Each row is a point. The window is the flat piece filled in between its corners: a triangle in 3 columns, a solid with four corners in 4, and so on. A path goes straight from each point to the next, and from the last back to the first. List the points from which the path goes on through the window.

Window:
[[ 0.11 -0.86  0.02]
 [-0.45  0.28  0.18]
 [ 0.37  0.17 -0.21]]
Path:
(1): [ 0.15  0.17 -0.50]
(2): [0.43 0.01 0.15]
(3): [ 0.03 -0.92  0.44]
(4): [-0.35 -0.65 -0.44]
(5): [-0.21 -0.99 -0.49]
(6): [ 0.22 -0.64  0.25]
(7): [ 0.28 -0.21  0.10]
(8): [-0.01 -0.35 -0.58]
(9): [ 0.11 -0.40 -0.23]
(10): [ 0.38 -0.32  0.48]
(11): [0.59 0.18 0.23]
(12): [ 0.06 -0.01 -0.46]
(13): [-0.13 -0.74 -0.43]
(14): [ 0.29 -0.83  0.38]
(15): [ 0.49 -0.21  0.05]
(16): [ 0.21 -0.23 -0.54]
Through the window after points: 1, 5, 7, 9, 11, 13

Window (4 x 4):
[[ 0.18 -0.68  0.52  0.02]
 [-0.57  0.02 -0.62 -0.74]
 [-0.47  0.48  0.24 -0.16]
 [ 0.37  0.04  0.49  0.52]]
Path:
(1): [-0.26  0.02  0.08 -0.70]
(2): [ 0.35 -0.22  0.47 -0.30]
(3): [-0.20 -0.83 -0.08  0.35]
(4): [-0.63  0.25  0.22  0.07]
(5): [-0.12  0.42  0.27 -0.31]
(6): [ 0.28 -0.08  0.61  0.04]
(7): [ 0.04 -0.40  0.61  0.53]
(8): [-0.62 -0.33 -0.59  0.01]
Through the window after points: 4

Window, 6 rows:
[[-0.41  0.37 -0.34 -0.05 -0.04 -0.11]
 [ 0.22 -0.62  0.23 -0.32  0.03  0.16]
 [-0.32  1.01  0.02 -0.60  0.00 -0.13]
 [ 0.86  0.03 -0.58  0.14  0.56 -0.17]
 [ 0.23  0.83 -0.27 -0.05 -0.35 -0.48]
 [ 0.27 -1.09  0.69  0.18  0.66 -0.14]]
Path:
(1): [ 0.13  0.26 -0.22  0.29 -0.20  0.68]
(2): [ 0.10 -0.28  0.20  0.02  0.28  0.17]
(3): [-0.13 -0.61  0.03 -0.32  0.72 -0.71]
(4): [ 0.19 -0.06 -0.26 -0.42  0.40 -0.61]
(5): [ 0.34  0.40  0.32 -0.09 -0.12  0.31]
(6): [0.27 0.41 0.22 0.62 0.07 0.32]
(7): [ 0.29 -0.51 -0.28 -0.28  0.16 -0.61]
(8): [-0.05  0.26 -0.16 -0.72  0.12 -0.83]
Through the window after points: none

Window:
[[ 0.37 -0.10 -0.32 -1.11 -0.35  0.18 -0.14  0.20]
 [ 0.01 -0.29  0.34 -0.83 -0.64  0.23  0.23 -0.01]
 [ 0.78  0.39 -0.03 -0.14 -0.13 -0.45 -0.17 -0.84]
 [ 0.51 -0.43  0.50 -0.21  0.07  0.45  0.48  0.37]
 [-0.55  0.80  0.14 -0.64  0.26  0.12  0.28 -0.19]
 [-0.44  0.24  0.40  0.81  0.52 -0.61  0.79  0.35]
 [-0.66  0.61 -0.29  0.23  0.55 -0.31 -0.20 -0.95]
 [-0.68  0.55  0.03  0.34 -0.02  0.39  0.71  0.41]]
Path:
(1): [ 0.00  0.27  0.26  0.00  0.10 -0.09 -0.47  0.02]
(2): [-0.42  0.81  0.72 -0.02  0.39 -0.39 -0.53  0.16]
(3): [-0.31  0.20 -0.75 -0.13 -0.08  0.18  0.88 -0.70]
(4): [-0.31  0.21  0.03 -0.02  0.05 -0.27  0.88 -0.72]
(5): [-0.34  0.44  0.47 -0.07 -0.04  0.48 -0.32  0.94]
(6): [-0.10  0.43  0.43 -0.08  0.10 -0.07 -0.66  0.11]
(7): [-0.47  0.24 -0.25 -0.52  0.02  0.08  0.90 -0.49]
(8): [-0.18  0.19 -0.31 -0.50  0.21  0.02  0.57 -0.24]
(9): [-0.04  0.36  0.14 -0.31 -0.05 -0.01 -0.20 -0.06]
(10): [-0.17  0.20  0.31  0.19  0.11 -0.21  0.10  0.12]
(11): [-0.11 -0.05  0.15 -0.14  0.15  0.07  0.70 -0.09]
(12): [ 0.30  0.27 -0.01 -0.26 -0.25 -0.10  0.40 -0.46]
Through the window after points: 6, 8, 10, 12

Window:
[[-0.32 -0.50  0.52  0.29  0.36 -0.90 -0.36  0.19  0.12]
 [-0.19  0.19  0.95  0.20  0.40  0.19  1.08 -0.15 -0.60]
 [-0.57 -0.55  0.21 -0.01  0.20  0.48 -0.50  0.19  0.19]
 [ 0.09  0.54 -0.63 -0.86 -0.13 -0.55  0.07 -0.66  0.92]
 [-0.19 -0.70  0.64 -0.06  0.19  0.20 -0.09  0.70  0.56]
 [ 1.17  0.22  0.09  0.11 -0.10  0.20  0.40 -0.72 -0.05]
 [-0.62 -0.23  0.79  0.10  0.01  0.33 -0.36 -0.02  0.86]
 [ 0.57  1.09 -0.27 -0.48 -0.26 -0.10 -0.10 -0.27  0.41]
 [-0.37 -0.34  0.80 -0.31 -0.35  0.01  0.00  0.02 -0.02]]
Path:
(1): [-0.17 -0.12  0.80 -0.48  0.17 -0.10 -0.05 -0.02 -0.11]
(2): [-0.28 -0.33  0.44  0.17 -0.36  0.16  0.30  0.12  0.33]
(3): [-0.39  0.05 -0.09  0.28 -0.36  0.20  0.14  0.09  0.60]
(4): [ 0.09 -0.10  0.44 -0.44  0.10  0.26 -0.11 -0.11  0.14]
(5): [ 0.01  0.18  0.91 -0.05  0.62  0.30  0.56 -0.20 -0.31]
(6): [-0.55 -0.16  0.39  0.40 -0.50 -0.41  0.83  0.10 -0.20]
(7): [-0.05  0.24  0.01  0.02 -0.12  0.08  0.20 -0.20  0.36]
(8): [ 0.57 -0.11  0.50 -0.62  0.59 -0.23 -0.26 -0.26  0.30]
(9): [ 0.50  0.14  0.21 -0.57  0.49  0.16  0.04 -0.35  0.15]
(10): [-0.17  0.23 -0.15  0.43 -0.47 -0.44  0.39 -0.12  0.72]
(11): [-0.34 -0.17 -0.17  0.40 -0.52 -0.22  0.31  0.13  0.27]
(12): [ 0.08 -0.13  0.82 -0.62  0.65  0.36 -0.36 -0.21 -0.14]
Through the window after points: 1, 5
